Each point is reached from the start by the listed moves, each made 0, 1 or 2 times, or once backwards (-1), plus a little noise. Say if it took an odd or an even number of moves. Then give how often each move was made.
In the rows, 128 means zero.

Moves:
(1): [146 134 161 151 136]
(2): [101 148 142 125 104]
(3): [100 119 144 138 145]
Start: [136 131 121 128 134]
Points:
[155 167 152 138 102] => odd (1, 1, -1)
[110 180 133 111  67] => odd (0, 2, -1)
[121 183 216 167  99] => even (2, 2, 0)

Moves:
(1): [133 136 136 138 125 127 128 114 127 131 138 124]
(2): [127 132 137 140 128 120 128 144 121 136 130 125]
(3): [120 130 134 150 134 130 121 123 134 113 131 135]
(4): [125 137 117 152 120 115 116 124 131 124 125 127]
(5): [112 136 111 137 133 140 134 124 104 111 121 118]
(6): [121 131 126 121 125 137 129 128 123 127 134 140]
(7): [112 115 128 139 120 115 136 115 124 140 125 131]
(8): [127 122 137 136 110 113 125 121 124 111 139 130]
(9): [132 143 133 126 127 132 135 125 140 115 119 150]
(10): [130 114 115 135 132 117 137 124 132 137 140 122]
(11): [118 135 136 125 129 127 133 134 135 129 128 124]
(12): [131 126 126 120 138 110 126 124 135 129 127 143]
Start: [127 122 125 119 135 130 132 124 128 128 127 130]
Points:
[119 173 144 210 161 128 115 136 143 131 164 125] => even (2, 2, 2, 1, 0, 1, -1, -1, 0, 1, 1, 0)
[123 156 178 131 106  90  91 131 167  73 151 172] => odd (0, 0, 1, 1, -1, 1, -1, 2, 0, -1, 2, 1)
[117 161  97 249 132 110 110  62 131  74 144 143] => even (2, 0, 2, 2, 1, 0, 0, 0, 1, 1, -1, 0)
[110 203 174 178 124 128 124 136 145  93 117 183] => even (1, 2, 1, 1, 0, 1, 0, 0, 2, -1, 1, 0)
